Each row is a point. Each copy is the shape, with its points in the same order, turned, moved and blurred by noise. Some copies are also mirrored. Which?
In the rows, 128 means zero.

Shape:
[[177 144 146]
 [167 117 105]
 [180 106 153]
 [ 89 128 146]
 [129 151 160]
 [161 144 111]
 [ 77  77 100]
 [ 98 128 122]]
Copy 1, 8 rows:
[[178 137 138]
 [150 100 110]
 [173 149 101]
 [ 86 154 150]
 [139 159 155]
 [155 112 138]
 [ 56 120  95]
 [ 90 131 142]]
Copy 1 is: mirrored
Copy 2, 8 rows:
[[123 188 162]
 [152 171 123]
 [155 172 174]
 [107  99 143]
 [ 95 142 160]
 [125 173 122]
 [163  79 104]
 [115 112 120]]
Copy 2 is: only turned

Shape (11 x 6):
[[ 98 138 105 156 115  89]
 [ 55 134 101 154 187 108]
 [144 131  98  58 128 119]
 [137 150 150 146 130  98]
 [ 75 138 102 142 138 180]
 [106 150 229 110 125 181]
 [147 124 115 156 124 119]
 [124 170  99 132 138  99]
 [148 131  97 128 112  94]
 [147 148 113 150 116 107]
 [149 141  96 113 139 106]]
Copy 1 (11 x 6):
[[154  94 153 135 126 189]
 [157 149 171  83 117 209]
 [124 113  75 122  74 142]
 [127 119 164 160 110 144]
 [123 147 115  99 170 190]
 [ 27 177 139 170 137 156]
 [139  92 144 131 140 133]
 [169 125 128 145 110 159]
 [155  82 129 139 109 137]
 [144 100 137 155 131 136]
 [153 113 116 131  96 127]]
Copy 1 is: mirrored
Copy 2 (11 x 6):
[[132  98 130 147 150 101]
 [153  81 148  73 147  69]
 [149 180  78 112 135 134]
 [151 109 139 149 103 133]
 [ 80 120 144  74 131 100]
 [100 149 145 111   8 107]
 [124  97 117 136 128 153]
 [152 132 148 131 152 127]
 [141 123 103 150 150 143]
 [133 113 132 150 136 150]
 [154 135 111 122 146 148]]
Copy 2 is: only turned
Copy 3, 11 rows:
[[137 132 113 190 140 126]
 [ 94 156 147 196 204 130]
 [163  99 110  93 176 120]
 [112 143  92 142 123 105]
 [115 141 193 142 149 152]
 [ 54 114 172  79 100  70]
 [126 143 100 141 113 149]
 [152 159 107 151 152 109]
 [158 131  90 144 137 137]
 [143 151  95 147 120 131]
 [149 139  94 124 159 134]]
Copy 3 is: mirrored
Copy 4 (11 x 6):
[[127 110 173 144 149  76]
 [159  88 207 124 172 138]
 [188 138 116 127  84 100]
 [142 139 129 125 176  78]
 [115 101 151 149 135 168]
 [118 217 104 128 183 169]
 [122 105 122 112 147  82]
 [164 105 139 155 152  84]
 [144 111 129 127 121  61]
 [131 111 120 136 151  70]
 [169 107 123 125 127  82]]
Copy 4 is: mirrored

Shape:
[[172 127 190 125 148 160 126 169]
 [ 95 103 108 123 144 103  89  83]
 [157 111 104 170 143 126 127 122]
 [138 135 148  99 142 123 138 166]
 [116 151 140 167 164 150  56 151]
 [140  88  56 147  97 135  71 127]
 [152  65 158 146  91 154 163 147]
 [109 126 152 174 125 144 127 183]
 [130 128 173 115  90 133 101 143]
 [146 163  97  99 152 119  66 103]
 [130 112 143 117 131 173 122 138]
 [148 136 121 141  97 149 167 140]]
Copy 1:
[[178 172 115 110 184  95 168 161]
 [101  89 160 111 119 120  99 161]
 [158  99 139 121 158 169 126 137]
 [121 155  89 110 162 116 150 156]
 [138 140 167 135 174 157 139 226]
 [147 117 140 105 128 181  50 159]
 [174 158 120 133 175 104 102  88]
 [136 159 125 160 209 134 122 159]
 [143 167 115 148 135  94 114 168]
 [122 114 125  95  91 160 142 200]
 [137 171 141 108 155 122 136 141]
 [143 163 103 147 151 155 134 106]]
Copy 1 is: mirrored
Copy 2:
[[124  77 164 151 160 103 145 178]
 [152 111  92 109  77 174 103 149]
 [129 138  88 143 145 138 122 180]
 [114  94 151 112 142 110 143 132]
 [148  57 108 137 162 141  67 165]
 [156 137  50 163 102  95  88 137]
 [116 135 140 210 130 122 164 150]
 [101  92 133 165 176 145 105 126]
 [149 107 170 150 127 117 103 133]
 [177  95  97  69 120 107  98 167]
 [154  82 126 150 129 129 145 138]
 [144 153 129 151 165 122 159 127]]
Copy 2 is: mirrored
